Each row of a before or after table is a point. The points were changed in one or more steps. Then noise was added and the rows were shuffled. The steps act on columns, c1 being the first. What was done? A step turns or swaps two columns, mirrors them in a line or flattens them onto one, adds a multiple of one to another, or multiplies or shifts one. Angles are multiples of 10 degrees, from the lower column toward the higher: turns from -170 to 170, lines from 10 to 170 but not 90. Use the fewest steps. Two steps may share a column if one is a turn and the other turns, adds or multiplies; they go together, in the order done. Otherwise the lowest column goes first.
In the rows, zero is written as 128.

Before, 8 rows:
[[165  88]
 [103 147]
 [148 121]
 [159 114]
 [106 118]
 [132 124]
 [103 150]
 [116 140]]
After:
[[ 97 152]
 [220  49]
 [139 119]
 [206 100]
 [177 114]
 [ 63 173]
 [ 74 105]
 [ 63 166]]
Steps: multiply c1 by 2.5; multiply c2 by 2

Before, 11 rows:
[[178 125 140  64  86 116]
 [127 152 101 110 182 173]
 [ 62  83 116  92 126  99]
 [155 156 130 115 179  75]
 [ 73 110 178 124 187  94]
 [174 124  92 110 177 198]
 [ 87 126  94 201 229  54]
 [181 116 113  95 112 172]
 [145 142 128  91 119  70]
 [138 134 158 143 105 125]
 [157 198 108  79 121 144]]
After, 11 rows:
[[144 140 118  90 121  75]
 [ 75 113 165 132 188  96]
 [141 136 150 143 102 124]
 [ 63  85 109  91 128 100]
 [177 123  84 109 179 197]
 [158 160 116 113 179  79]
 [181 124 132  68  82 117]
 [184 116 108  97 113 172]
 [126 147  90 113 180 173]
 [ 86 125  80 202 230  55]
 [160 201 100  78 119 146]]
Steps: shift c3 by -10

Before (11 x 9):
[[ 93 106 170  99 161 150 145  90 167]
 [162 137 115 176  75  67 145  96 101]
 [113 108 146 136 100 182 154 126 128]
 [ 89 105  97 150 129 157 143 125 137]
 [102 145 101 197  89  63  93 102 103]
 [197 176 147  81  70 173  68 166 108]
 [120 167 107 173 117  23 149 144  96]
 [ 78  81 106  83 111 147 157 105 168]
 [ 98 138  63 138 104 118 133  90  36]
 [199 106 128 102 112 167  77 157 102]
 [215 186  95  95 113 172  93 135 123]]
After:
[[148  90 172 100 179  93 146  88 120]
 [169 221  97  97 116 218  93 134 122]
 [181  96 148 137 108 115 157 127 112]
 [ 60 150  99 197  85 104  95  97 121]
 [ 66 143 115 175  73 159 149  96 112]
 [148  52 109  83 143  77 154 104  86]
 [116 145  64 141  52  96 136  88 184]
 [159  93  95 148 132  87 142 124 126]
 [167  91 130 103  98 200  74 154 135]
 [ 23 193 108 172 100 120 151 144 144]
 [175 206 147  80  71 194  70 165 106]]
Steps: swap c1 and c6; multiply c2 by 1.6; mirror c5 and c9 in the line at 20 degrees

Before (14 x 14):
[[188 102 153  99  91 145 162 148  42 148 162 166  62 146]
 [116 115  86 181 121 145  84 182 182 151 203 100 170 103]
 [188 150 114 135 161 164 119 130  78 181 156 168  49 118]
 [ 69  95 131  94 174  58 161 108 157 179 118 114 140 173]
 [144 152 151  70 135 225 129 146 112 123 147 125  35 149]
 [ 76 153 136 124 130  82 137 131 154 133  62 136 144 173]
 [101 132 129 109 129 135 130  93 106 173 154 175 144 190]
 [106 124 148 117 135 121  75 126  89 137 187 167  32 179]
 [143 145  53 178 116 117 131 104 184 108 213  88 131 118]
 [158 111  84 170 140 155  68 130 141 123 162  48 166 132]
 [176  93  98 204 156 209 115 163 192  96 164  91 124 153]
 [196  99 130  85 115 175  71 115 103 133 177 201  48 107]
 [123 112 132 112 171 167 114 130  61 104 169 179  81 112]
 [129 147 137  65 168  57 143 164 118 149 123 162 175 208]]
After, 14 rows:
[[136 151 113  49 130  64 121 161  78 145 156 199 135 118]
 [116  98 129  48 115 107  72 114 103 170 177 227  85 108]
 [167 145  54 131 105 151 130 117 186 124 212 113 179 119]
 [139 152 152  36 145  99 130 135 113 222 147 138  69 149]
 [ 87 152 136 144 130 140 136 132 155  83  61  93 124 173]
 [208 112  84 166 131 124  67 140 142 156 161  99 170 131]
 [ 75 132 130 145  94  82 130 129 106 119 156 136 109 191]
 [103 146 138 175 164 133 144 168 119  53 123 150  67 207]
 [188  94  99 123 163 130 114 156 191 215 164 140 204 153]
 [142 115  87 170 182 100  84 122 182 136 203 101 181 104]
 [139 101 151  63 148 104 161  92  41 136 163 198  98 146]
 [102  96 131 140 107 103 162 175 158  46 120  74  95 173]
 [ 82 124 149  32 126 122  74 136  89 120 186 137 117 179]
 [ 86 112 132  81 130 137 116 172  62 173 169 157 112 112]]
Steps: turn c1 and c12 by 50 degrees; swap c4 and c13; swap c5 and c8; turn c6 and c10 by 110 degrees

Before (12 x 24):
[[143 181 165 169 113 164 127 140 142 134 150 178 175  67  79 127 105 128
  158 118 166 152 187  85]
 [170 124 134 116  79 205 150 164  87 129 146 118 177 113  64 106 145  98
  133  96 116 107 207 141]
 [156 113 168 124 144 187  42 162  81  93 164  99 124  97 145 133  99 154
  161 122 103  92  93 100]
 [141  46 119 122 133 166 157 129  84  97 141 113 164 127 170 160  33  98
  123 147 166 166 184  97]
 [166 106 181 128 220 177 158 191 208 136 136  44 168 167  67 198 107 148
  133 112 147 111 187 130]
 [107 128 175 153 101 107 104 179 143 113 172 171 122 173 101 127  73 117
  151  88 146 123 124 200]
 [191  70 132  94 128 205 122 140 192  87 150  93 131 194 181  87 142  50
  171 159  99 239 177 137]
 [207 114 169 107  80 167 112 143  88 115 152 199 140  57  89 125 104  65
  232  97 162 176 142 140]
 [161 139 164 131  94 109  68 132 157 117 171 120 135  85 117 162 120 123
  171  69  84 130 183 111]
 [ 76 160 141 184 141  96 149 214 117  92  79 131  58  97 133 173 116 137
   97  75  79  86 132 169]
 [118 130 116 123 167 189 152 103 128 141 206 126 122 156  45 169  84 126
   69 126  76 106 141  93]
 [ 96 122 139 161 115 152 111 193 138 119 104  86 141 193 119 162 133  64
   62  44  62 159 130 122]]
After (12 x 24):
[[195  72  49  54 115 201 121 139 129  90 150  93 129 191 182  89 141 120
  194 159  99 243 176 138]
 [ 93 125  63 193 116 150 111 195 131 115 104  86 139 194 120 165 129 128
   81  45  61 158 130 120]
 [110 125 110 150  99 107 105 176 134 114 171 170 126 175  99 126  74 172
  172  89 145 122 123 199]
 [120 128 129 164 167 190 150 104 121 140 205 126 118 157  45 170  89 117
   91 128  74 109 143  91]
 [158 116 148 126 155 184  41 158 124  95 164  99 123  99 149 135  97 170
  178 119 106  93  93  99]
 [140 185 119 167 113 160 125 139 128 133 150 177 177  70  81 126 103 164
  175 117 164 153 187  83]
 [140  45 103 153 142 166 155 127 126 100 144 113 163 123 171 161  35 115
  146 146 165 166 186  99]
 [162 108 136 199 206 177 155 194 115 135 135  45 168 166  69 197 108 185
  152 111 148 113 187 130]
 [208 116  58 107  88 168 113 143 135 115 153 200 144  55  90 124 104 159
  251  96 160 176 142 139]
 [161 137 115 166  91 110  66 132 137 119 173 120 131  85 118 158 121 166
  191  72  84 128 181 110]
 [170 124  98  94  89 205 150 161 135 130 145 115 176 109  65 104 143 132
  155  96 113 100 203 140]
 [ 74 160 138 225 144  95 147 217 125  92  82 133  60 100 133 174 116 143
  116  73  78  83 133 170]]
Steps: mirror c3 and c18 in the line at 50 degrees; add 1 times c16 to c4; flatten c5 and c9 onto the line at 170 degrees; shift c19 by 20

Before:
[[117 133 162  90  97 127 116 164 132 127 159 110 135 130 175 160 109 132
  144 113 133 139 123  90 158 106  89 139  85 106 108 140 131 186 137 148
  119 120 150 141 103 147 101  77 107 107 150 116]
 [111 137 114 147 159 161 110 120 173 100 112 109 169  96 158 105 100 103
   16 132 152 119 116 146 117 150  77 113 106  91  89  86 130 147  70 140
  116 164  96 150 106  65 103 125 137 132 155 132]
 [150 126 141  95  96 124  89 159 141 100 159 131 139 131 160 129  63 138
  150 131 171 153 127 165 152 130 142 152 114 168 118  91 133 148 146 172
   44 116 163 143 103 121 110 136 134 111 133 120]
 [127 123 165  94 184 118 146   7 129 102 155 105 131 101 111 107 107 130
  149 120 132 144 112 120 159 163 129  99 102 192 145  93 110 124 126 140
  125  91 143 134 111 135 117 149 146 119 166 134]
 [ 89 143 105 201 136 112  72 153 136 112 144 172 124 129 169 105 139 136
  141 124 143 152 129 185 102 166 107 151 124 118  90 110 178 147 130 122
  140 100  88 125 162 159 114  96 183 132 126 125]
 [145 126 161 122 113  87 201 147 133 148 105 151 114 130  60 148 116 125
   96 165 142 110 153 119 149 165 125 103 140 134 100 126 163 165 133 137
   71  93 101 135 195 161  96 143 110  88 181 136]
 [ 98 138 102  98 100 170  87 166 174 108 143 170 120 128 178 144 113 103
  135 182 136  78 141 208 137  98 184 149 108  98 102  92 159 147 133 153
  130 103 152 136 105 118 114 149 211 129 145 117]
 [139 107 166 122 103 139 231 113 142 169 149 107 141  81  87 161 125 135
  143 186 152 147  45  98 155 132  99 134  90 102 143  98  87 115 140 135
   51 111 132 109  93 154  79 151 122 125 141 125]
 [148 129 135 153  95 168  87 154 171 179  81 119 134 129 179 105 114 133
  118 136 138 143 132 103  58 124 149 115 123  93  86 121 100 120 138 127
  134  95 162 128 160 140 117 117 132 125 121 137]
 [140 102 166  90 102 171 117 154 142 109 124 105 166  95 152 111 136 133
  146 151 142 122 137 106  63 150 129 130 155 121 112 100 159 128 140 123
  139 128 162 149  89 153 132 121 116 120 125 155]]
After (10 x 48):
[[ 97 137  99  98  98 172  85 166 173 109 143 167 118 126 176 146 111  94
  135 181 135  80 139 205 139  96 184 148 108  98 101  91 159 147 133 155
  130 102 152 139 105 119 115 149 212 129 147 117]
 [144 128 161 120 112  86 203 148 133 149 103 151 114 133  60 150 117 138
   95 161 143 108 153 123 151 165 124 104 140 135  97 127 163 163 132 136
   70  94 102 135 194 164  98 142 111  92 183 137]
 [139 101 163  90 100 175 119 157 143 111 123 105 166  93 151 111 135 140
  145 152 142 122 137 106  65 150 128 129 158 123 111  99 159 128 139 124
  138 130 163 149  86 152 132 121 116 120 127 154]
 [147 129 135 154  94 168  87 155 172 179  80 118 135 130 182 105 113 133
  121 136 138 143 132 105  57 125 148 115 123  91  87 119 101 119 137 126
  130  95 162 130 163 138 116 115 134 124 123 138]
 [128 123 164  96 183 117 147   8 132 101 158 104 129  99 112 109 108 140
  149 119 132 144 110 118 158 164 129 100 102 191 143  93 112 125 125 142
  123  93 145 134 110 134 117 148 147 120 164 136]
 [110 136 114 145 159 161 113 120 176 100 112 109 171  98 156 104 100 107
   14 131 151 119 116 148 116 153  76 114 107  89  89  87 130 147  70 141
  115 163  96 151 107  65 105 125 136 132 152 132]
 [137 105 169 118 102 141 235 113 145 168 150 108 140  81  87 162 125 135
  143 185 150 147  46  99 155 134  99 133  87 103 142  99  85 113 142 136
   53 111 133 108  93 153  81 151 122 125 141 124]
 [115 134 164  91  95 127 116 164 133 125 160 109 134 128 173 158 109 125
  145 114 135 141 124  89 155 105  89 140  87 106 106 142 133 187 137 148
  118 120 150 144 103 148 101  77 107 109 150 115]
 [150 126 141  96  97 121  90 159 141  99 160 132 139 130 157 129  64 140
  150 130 168 153 126 165 152 130 142 150 115 164 120  90 132 150 144 174
   44 117 162 145 102 119 110 139 133 111 132 121]
 [ 89 145 105 206 137 112  73 153 137 113 145 173 123 128 170 102 138 149
  141 125 144 149 128 186 103 166 105 149 121 117  91 108 178 147 129 119
  138 100  89 126 164 157 114  97 183 134 125 124]]
Steps: add 0.3 times c26 to c18

Before (11 x 64):
[[127 124 139 130 138 131 141  76  92 132 109 125 145 101  95 149 142 131
  129 145 106  58 139 172 117 136 130 125 145 132 140 111 138 138 112 130
  133 151  94 124 139 161 127 125 129 119 139 152 134 131 122 129 147 128
  119  86 104 139 122 121 132 114 120 119]
 [118 152 150 138 141 138 121 140 138 153 111 102 144 132 129 136  87 150
  119 126  57 131 137 116 126 134 120 119 124 130 111 108 125 144 134 145
  122 111 140 130 130 123 119 115  91 108 164 203 114 131 111 123 138 122
  134  54 140 104 113 133 141 117 118 148]
 [135 138  92 123 109 137 138 139 153 130 111 142 126 145 109 138 123 127
  113 149  87 135 123 115 116 145 185 158 122 138 152 123 131 144 112 152
   81 129 125 153 113 117 121 118 151 170 126 150 115 137 107 136 147 139
  123 112 135 140 125 122 101 124 108 142]
 [122 123 140 124 136 112 122 112 154 129 131 132 140 137 129 153 119 149
  146 150 136 143  99 150 123 128 117 122 121 138 150 124 130 143 138 160
  128 161  97 133 137 124 125 103 119 109 141 126 117 115 140 130 137 147
  117 125 110 159 120 135 114 115 137 148]
 [130 146 139 119 137 149 156 141 140 125 120 136 135 128 119 144 104 155
  171  83 131 141 138 132  96 143 134 123 129  92 149 111 132 119 115 162
   64 133 128 158 131 135 120  99 144 108 124 124 107  85 139 130  91 140
  137 120 122 162 122 129  80 131 138 147]
 [122 151 134 126  89 121 124 130 112 138 106 137 141 141 135 137 141 124
  125 150 137 131 122 124 128 148 120 124 134 126 102 115 143 142 116 159
  137 135 142 129 116 125 117 128 148 102 146 117 122  85 109 129 140 148
  128 123 111 149 132  95 113 128 146 149]
 [171 136 147 117 143 116 138 141 145 121 141 137 134 144 114 151 134 136
  114 134 126 108 141 116 136  19 136 159 115 110 146 132 137 119 112 154
  123 124 143 137  92 140 183 102 142 104 128 118 124 139 189 146 116 147
   78 140  84 121 128 127 138 125 142 105]
 [126 153 116 128 123 115 136 116 125 138 106 140 109 148 123 141 123 140
  119 135 133 142 107 127 138 135 108 128 176 132 125 120 132 142 123 144
  134 136 146 128 135 152 123  71 111 108 150 126 122 143 111  48 138 127
  134 127 100 110 133 129 138 160 138 121]
 [121 146 153 139 150 119 127 130 146 136 119 141 137  15 127 108  88 135
  113 145 118 137 131 127 114 118 114 147 122 109 139 127 110 150 118 103
  125 150 148 134 139 113 143 109 147 109 130 123 116 127 159 119  91 129
  126 134 137 120 120 135 133 117 128 101]
 [143 149 149 113 143 129 125 130 112 122 140 141  51 132  86 150 142 249
  114 145 131 114 102 115 134 119 104 177 114 128 143 117 149 127 122 135
  139 124 144 146  92 146 146 125 143 106 122 120 110 101 108 146 140 100
  108 140 138 150 119 135 115 129 133 108]
 [125 111 124 127 120 125 128 136 157 133 106 132  91 140 120 141 146 127
  138  84 119 115 117 127 138 133 104 127 116 133 141 145 124  85 127 112
  133 122 136 124 137 111 125 110 149 156 122 155 117 144 114  52 125 133
  131 136 122 162 126 113 144 132 138 119]]
After:
[[121 151 133 125  90 122 124 129 112 137 106 137 141 139 135 137 142 125
  125 151 137 131 122 124 128 148 120 124 133 126 103 115 143 142 115 159
  138 136 141 128 117 125 117 128 131 100 147 116 122  85 110 112 141 152
  128 122 128 149 132  96 112 128 155 149]
 [170 136 147 117 143 117 137 141 145 121 141 137 133 144 114 153 134 136
  114 134 126 107 141 116 136  20 137 159 115 111 146 132 137 120 112 152
  124 125 143 137  92 140 184 101 130 105 127 118 123 139 189  85 116 153
   79 139 147 121 128 129 137 124 148 105]
 [127 124 140 131 138 132 140  76  91 133 108 125 146 102  94 148 142 130
  130 146 106  59 140 171 116 135 130 124 145 133 140 111 138 136 112 130
  135 152  93 124 140 161 126 125 134 120 141 152 134 129 122 104 148 127
  120  86 129 140 123 122 131 113 123 119]
 [117 152 150 139 141 137 121 140 138 154 111 103 144 131 129 136  86 150
  120 126  56 131 137 116 126 134 121 119 124 131 111 108 125 142 134 144
  121 111 140 129 131 124 120 113 106 108 164 204 113 132 110 141 139 121
  133  56 121 103 112 134 142 115  96 147]
 [134 138  92 124 108 137 139 139 151 130 111 141 127 144 109 137 122 129
  112 148  87 135 123 115 118 145 185 159 121 137 151 125 130 143 113 153
   81 129 126 153 114 119 121 119 159 170 125 149 115 138 106 136 146 141
  124 113 135 141 125 123 101 122 128 142]
 [126 110 124 126 119 124 128 136 157 134 105 131  91 140 120 140 146 127
  140  85 118 116 117 127 139 133 104 127 117 132 142 144 125  85 127 112
  134 121 135 125 138 112 124 110 139 156 123 155 118 144 114 122 124 134
  132 135  52 162 126 113 145 132 150 120]
 [143 149 150 112 142 128 124 130 113 123 139 141  53 131  87 151 142 249
  113 146 131 113 102 114 134 119 103 176 113 129 142 118 150 126 123 135
  139 124 144 146  94 147 145 125 135 104 123 121 111 102 108 136 140  91
  109 139 146 151 121 136 116 129 141 108]
 [123 121 139 125 136 112 122 113 154 130 131 132 141 137 128 152 119 149
  146 150 135 142  99 151 122 129 118 121 120 139 150 124 128 143 139 161
  128 162  97 134 138 124 125 102 116 110 141 125 117 115 140 110 137 151
  116 125 131 160 120 134 114 116 130 147]
 [119 146 153 138 150 119 128 130 146 137 121 142 138  16 127 109  88 133
  112 143 119 137 132 127 114 118 112 147 122 110 138 127 110 150 119 103
  124 150 148 134 138 113 142 109 142 108 129 122 115 127 159 137  92 128
  126 134 119 119 120 136 134 118 141 100]
 [125 153 115 128 124 117 136 114 124 138 107 138 109 146 122 142 122 139
  120 137 134 142 108 128 137 135 109 128 176 133 125 121 131 142 123 143
  135 136 145 128 135 151 122  72 109 108 149 125 122 141 111 100 138 125
  132 127  50 111 134 129 139 159 124 121]
 [129 145 140 120 137 149 156 140 140 124 121 135 135 129 118 144 105 157
  169  83 132 140 139 132  97 143 134 124 128  92 150 111 133 119 116 162
   63 133 127 158 131 135 120  99 134 108 124 124 107  86 140 121  92 142
  137 120 129 162 123 129  80 131 146 147]]
Steps: turn c45 and c63 by 40 degrees; swap c52 and c57; multiply c54 by 1.3
